Every row gives one point. To make a cloud, some directions were put in groups of two or more. Within a group, all points are equally far from the middle, so they leave a hole (a ring in 2 directions, a hollow ball in 3). The other directions are filled evenly. Then the cloud was stretched, turned, moved and blurred a little. How many holes are there, and how many directions does each take, smallest first?
In the rows, zero is written as 128.

Cloud (15 x 2):
[[165 112]
 [104 166]
 [123 100]
 [100 215]
 [169  78]
 [120  99]
 [165 188]
 [179 152]
 [ 97 146]
 [176 160]
 [161  86]
 [157 114]
 [144 161]
 [190 121]
 [137 157]]
Holes: 0

Cloud (22 x 3):
[[138 151 170]
 [142 115  86]
 [114 129 125]
 [118  82 131]
 [194  80  84]
 [130 128 125]
 [ 91 100 100]
 [166 116 163]
 [ 86  70 127]
 [101 197  87]
 [ 92  97 145]
 [127 122 114]
 [143  62 150]
 [103 183 197]
 [ 70  99 135]
 [152 171 185]
 [ 83  69 156]
 [119 157 118]
 [158  35 141]
 [163  79 125]
 [127 148 183]
 [199 109 102]]
Holes: 0

Cloud (30 x 4):
[[ 74 101 172  98]
 [122  85 197 102]
 [ 78 112 190 128]
 [182  82 102  96]
 [108 146  89 159]
 [143 166 145  68]
 [120 168 112  68]
 [174 156 170 123]
 [181 152  93 138]
 [149 156  71 107]
 [190  93  97 107]
 [158 149 160  69]
 [188  93  97 100]
 [ 77 170 163 112]
 [117 157  93 162]
 [104 103 157 178]
 [ 90  92  97 122]
 [121 183 139 160]
 [148  56 111 120]
 [176  81 144 155]
 [154  77 139  66]
 [ 94  72 134  89]
 [159 162  81 138]
 [120 175 124 167]
 [106  83 189  96]
 [114  92 190 156]
 [ 95 184 162 127]
 [130 158  72 131]
 [ 86  81 156  87]
 [ 99 185 158 107]]
Holes: 2 (2, 2)

Cloud (47 x 6):
[[ 84  50  92 113 148  78]
 [162 111 151  93 168  82]
 [127  79 130 169  94 137]
 [146 180 172 129 116  72]
 [143  69 157 128  95 135]
 [ 86 119  67 140 166 142]
 [ 76 117 125 159 182 160]
 [120 166 197 106 140  89]
 [120  99 160  63 153 102]
 [145 155 126 190 167  88]
 [124 160 100  66  92  98]
 [188 118 141 134 145 108]
 [116 109 108  70  57  94]
 [111 134 149  41 145  89]
 [ 60 122 153  65 138  95]
 [177  92 123 110 167  95]
 [ 76  78 122 143 108 104]
 [ 88 122  94 144  97  58]
 [130 128 115 220 192  98]
 [104 126 148 131 180  27]
 [111 123 127 167  86  94]
 [115  97 120 124  69  70]
 [ 89 132 142  71 127 152]
 [109 158 205 111 143 119]
 [ 69 101  92  64 123  95]
 [136 141 120 173 107  85]
 [131 158  77 139 211 118]
 [107 105  71  68 129  91]
 [ 77  82 139  89 137 136]
 [139 152 197 161 123 105]
 [ 50 118 126 119 134  71]
 [114 141 122 189 142  83]
 [115  79  94 129  95  97]
 [149  83  85  88 156 102]
 [115  72  55 151 139 116]
 [ 59 123  94 128 185  59]
 [168 118 150 135 105  79]
 [ 85 124 144 157  81 100]
 [ 88 144 110 158 123  62]
 [162 101  78  99 142  93]
 [140  70 125 110 155  23]
 [ 86  88  80  73 175  90]
 [113 100 118 140  71 100]
 [124 116  83 145  96 104]
 [ 96 109  54 137 150 130]
 [170  74  89 132 149 106]
 [ 79  90 119 190 158 140]]
Holes: 1 (4)

Cloud (78 x 8):
[[146  73 112 143  82 138 203  87]
 [165 168 131  90 159 123  69 154]
 [136 167 183 121 177 128 177  77]
 [109  71 123  88  96  59 150 118]
 [116 121 179 115  88  76 160 158]
 [200  98 143 137  69 112  97 153]
 [138  70 177 115 129 139  88 145]
 [114  80  97  72  96 110  89 124]
 [200  97 180 140 171 133 154 116]
 [159  92 179  76 168  98 151  57]
 [155  75 126  64 158 132 137  72]
 [181 109  97  55 140 124 133 101]
 [222 135 110 109 142 139 130 105]
 [172 120 201  93 152 139 177 111]
 [ 93 107 143 122 202 104 133  73]
 [156  73 112  71 158 139 107  91]
 [132 126 158  66 109  67  77 145]
 [157 136 171 112 193 132  91  72]
 [108  87 206 112  94 122 122  92]
 [131 181 135  78 145 129  89 155]
 [ 70 167  96 109 114 106 113  78]
 [ 62 171 136 118 112 148 143  56]
 [118 148  98 139 104  57 160 100]
 [170  69  89  90 139 163 139 124]
 [169 115 101  73 125 110  67 159]
 [115 154 117 148 154  63 158  84]
 [103 118  97 148  93 133  88  42]
 [200 125 193 149 109  91 120  76]
 [101 158  98 141  50 152  99  75]
 [158 139 109 167 130  59 103  73]
 [106 189 107  88 136 110 101 104]
 [143  83 181  96 108 165 133 119]
 [146 170 125 130 107 138  44 132]
 [140  59 105  69 146 128 101 129]
 [176  93 189 101 160  63 137  71]
 [ 86  82 166 129  95  70 167  78]
 [ 76  86 134 166  68 116 128  75]
 [119 180 151 123 165  95  66  90]
 [187  53 125 104 113 128 165 154]
 [141  91 104  59 133 142 156  72]
 [120  89 153  90 109 149 165 161]
 [170  92 139 100  60 123 176 137]
 [135 145 184  95 121 147 187 128]
 [146 146 187  63 143 159 150 115]
 [123 119 148 200 117  69 153  80]
 [145 124 168 179  97 134  81  77]
 [116 108 131 168  88 140  98  40]
 [176  89 166  98 138 172 138  84]
 [147 117 126 205 113  68 117 123]
 [ 83 103 135 158 160 121  83 120]
 [117 159  95 123  92 145 134 169]
 [142 174 183 100  79  70 112  90]
 [182  68  95  79 150 142 150 113]
 [159 174 189 120 153 156  94 113]
 [173  92  71 174 127 120 121 153]
 [202 170 136 147 128 145 126 135]
 [198  94 158  98  94 152 157  96]
 [162  91 139  86  80  81 120  65]
 [137  90  96  93 114 135 176  44]
 [ 98 149 142 130  50 109 145 148]
 [ 88  84 116 169 121  70 124  69]
 [203 101 117  72 142  85 134 100]
 [109 146 185 109 192 108 122  58]
 [103 115 159 109 207  96 141  78]
 [139  89 139  87 118  66 196 115]
 [149 174 117 125 160 134  62 123]
 [169 139  82 100 106  69 148 107]
 [182 117  85  79 122 101 127 175]
 [216 123 131 139  70 109 132 135]
 [154  72 115 117 134 156 192  64]
 [174 159 157 134 148  50 104  86]
 [ 98 155  75 135 143 126  98  79]
 [207 115 171 162 136 117 118 150]
 [128 184 119 141 106  77 145  58]
 [133 109  79 148 126 174 176  88]
 [166 101 134 114  50  79  93  94]
 [117 108  99 105  65 140 139 170]
 [150  41 123  84 155  75 152 123]]
Holes: 2 (4, 4)
